Every row gives one point. A path goes straight from each point to the next, and from the last back to the first. The post is the endless flat space through its rows: a point in 2 columns, a line in 3, a plane in 4, and so on, so that a path can go around it. Count how often the path circles the post. Going back the other way cancels.

Post (1 x 2):
[[-1.2  0.3]]
Path (30 x 2):
[[-5.5  3.5]
 [-3.3  7.1]
 [ 0.3  1.2]
 [ 2.9 -5.9]
 [-0.9 -2.1]
 [-3.8  1.2]
 [-1.7  2.8]
 [ 0.9  2.7]
 [ 2.2 -2.4]
 [-1.3 -6.3]
 [-3.9  0.4]
 [-3.4  5.3]
 [-1.5  5.3]
 [ 1.7 -1.6]
 [ 0.1 -5.1]
 [-4.6 -0.9]
 [-4.2  3.1]
 [-2.0  7.7]
 [ 0.7  0.2]
 [ 1.6 -6.4]
 [-1.9 -4.2]
 [-5.0  4.8]
 [-3.1  5.7]
 [-0.2  1.9]
 [-3.2  6.4]
 [-5.1  7.8]
 [-1.2  5.3]
 [ 0.6 -0.1]
 [ 0.9 -7.7]
 [-2.8 -0.8]]
Times around: 5

Post (7 x 8):
[[ 1.1 -1.3 -4.5  0.5  5.7 -5.0  0.2  0.4]
 [ 7.8  6.8  1.7  2.1  5.0 -0.4  1.8 -0.3]
 [-2.5 -2.9 -1.4  1.1  3.0 -4.8 -3.7 -3.2]
 [-1.2 -1.3 -2.1  1.4 -0.6 -4.5  1.3 -2.2]
 [-1.2  5.0 -0.2 -0.1 -0.5  3.0 -0.1 -4.3]
 [ 0.6 10.3  1.1 -2.8 -4.3  5.2  0.0  3.7]
 [-3.8  1.9  1.7 -3.3  0.1  7.2  0.3 -0.2]]
Path (27 x 8):
[[  5.1   6.8  -5.4   2.2   1.7  -6.3   6.7  -8.4]
 [  1.1   7.3   2.6  -0.5  -9.7   2.1   0.6  -3.9]
 [  6.4  11.6   4.2   1.9  -2.4   2.1  -2.3   0.2]
 [  2.4   0.4  -4.2  -1.0  -3.6  -2.0   1.4  -1.6]
 [ -2.2  -0.8  -6.6   3.0   6.3   0.2  -3.8  -3.0]
 [  1.0   9.8  -3.5   0.8   3.1   3.1   5.5  -0.1]
 [ -3.0   5.5   3.9  -5.7   1.0   4.4  -4.5   2.9]
 [  4.6   2.3   2.7  -3.4  -1.1  -0.3   2.5  -0.6]
 [  7.9   4.4  -0.5   5.2   6.1  -1.6   0.1  -8.4]
 [ -3.7  -1.5  -1.4   3.8  -2.0  -4.5  -2.8   0.2]
 [ -1.4   3.7   0.1  -1.3  -1.2   2.1   3.4   2.1]
 [  2.6   2.6   4.9  -2.1   3.3  -2.8  -5.4  -3.1]
 [  1.9  -3.3   1.8   0.1   3.0  -1.0  -0.5  -6.3]
 [ -9.2  -1.3   2.7  -1.7  -5.1   0.0 -10.9   0.3]
 [-10.1  -3.5  -4.6  -1.9   6.4   4.2  -2.6   0.6]
 [  1.2   6.6   0.4  -2.9   5.1   3.0   5.1   6.9]
 [  2.9   0.4   3.2  -0.8   1.2  -3.3  -3.3  -4.1]
 [  6.0  -0.1   0.2  -1.9  -0.4  -2.1   4.1   0.3]
 [  2.7   2.7   0.8  -5.2   7.0   3.2   1.1  -0.3]
 [  2.5   0.4  -1.7  -0.7  -1.6  -5.2   0.2   3.7]
 [  0.2  -0.9  -0.3   1.4   1.3  -2.8  -1.7   1.9]
 [  0.3   2.1   0.6  -2.1   2.0   3.6   3.9   6.0]
 [  4.8   2.3   0.8   4.2   0.5 -10.0   0.3  -1.6]
 [ -4.1   1.8   2.5  -5.7  -5.4   0.5  -4.6   2.4]
 [ -0.5  -2.9  -1.0   0.2  -2.0  -5.3  -4.0  -1.3]
 [  3.1   2.5  -2.3   1.4   4.6   2.1   5.6  -0.2]
 [ -0.3   6.9   4.1  -0.8   3.2   2.0  -5.5   1.3]]
Times around: 5
